Every row gives one point. The window is the flat piece filled in between its corners: a triangle in 3 columns, a solid with four corners in 4, and so on. A path goes straight from each point to the next, and from the last back to the first. After which points does the path pass through the window?

Window, 3 rows:
[[-0.14 -0.30  0.09]
 [-0.06  0.74  0.49]
 [-0.43 -0.20 -0.27]]
Path:
(1): [-0.54  0.70  0.43]
(2): [0.18 0.13 0.14]
(3): [0.38 0.77 0.39]
(4): [-0.33  0.65  0.63]
(5): [-0.50 -0.36  0.46]
(6): [-0.20  0.22 -0.13]
(7): [0.25 0.14 0.29]
(8): [-0.43  0.80  0.69]
(9): [-0.47 -0.36  0.04]
(10): [ 0.20 -0.73 -0.13]
(11): [-0.31 -0.41 -0.60]
(12): [-0.46 -0.25  0.47]
(13): [-0.49 -0.14 -0.03]
(14): [-0.12  0.28 -0.55]
(15): [0.03 0.65 0.17]
(16): [-0.36  0.75  0.73]
Through the window after points: 1, 5

Window:
[[-0.89  0.03 -0.12 -0.79]
 [ 0.59  0.94 -0.17  0.31]
 [ 0.20 -0.40  0.20  0.14]
 [-0.26 -0.12  0.22 -0.83]]
Path:
(1): [0.40 0.78 0.34 0.27]
(2): [ 0.47  0.66 -0.57  0.08]
(3): [ 0.59 -0.35 -0.34  0.07]
(4): [-0.55  0.24  0.37 -0.25]
(5): [ 0.16  0.43  0.48 -0.13]
(6): [ 0.41 -0.43 -0.46  0.46]
(7): [ 0.27 -0.16 -0.38 -0.42]
(8): [0.22 0.21 0.58 0.24]
(9): [-0.61  0.12  0.61 -0.23]
(10): [ 0.16 -0.26 -0.03 -0.57]
(11): [-0.34  0.25 -0.39 -0.69]
(12): [-0.42  0.25  0.27 -0.73]
Through the window after points: 1, 3, 5, 9

Window, 8 rows:
[[-0.14  0.60  0.49 -0.01 -0.04  0.42 -0.16 -0.02]
 [-0.94  0.14  0.11 -0.41 -0.04  0.91  0.13  0.79]
 [ 0.41 -0.05 -0.18 -0.15 -0.24  0.53 -0.24 -0.83]
 [ 0.82 -0.51  0.58  0.06 -0.17 -0.47  0.79  0.33]
 [ 0.05  0.30  0.65 -0.55 -0.86  0.52 -0.43 -0.80]
 [ 0.62 -0.13  0.00  0.10 -0.25  0.15 -0.59  0.18]
 [-0.10 -0.58 -0.20 -0.37 -0.30 -1.38  0.19  0.13]
 [ 0.40  0.47  0.03 -0.29 -0.39  0.04  0.25  0.55]]
Path:
(1): [ 0.15  0.47  0.75 -0.96  0.41  0.41  0.19  0.27]
(2): [-0.38  0.25 -0.11 -0.87  0.39  0.90 -0.11  0.24]
(3): [-0.23 -0.10  0.25  0.20 -0.60  0.29  0.17  0.24]
(4): [-0.20 -0.04 -0.12 -0.08 -0.42  0.19  0.16  0.19]
(5): [-0.12  0.22  0.59 -0.56  0.26  0.05 -0.18  0.17]
(6): [ 0.21  0.21 -0.18 -0.60  0.14  0.07 -0.41 -0.03]
(7): [ 0.29 -0.02  0.64  0.37 -0.84  0.47 -0.18 -0.29]
(8): [-0.76 -0.11 -0.27  0.44 -0.64  0.21 -0.13  0.30]
Through the window after points: 2, 4, 6, 8
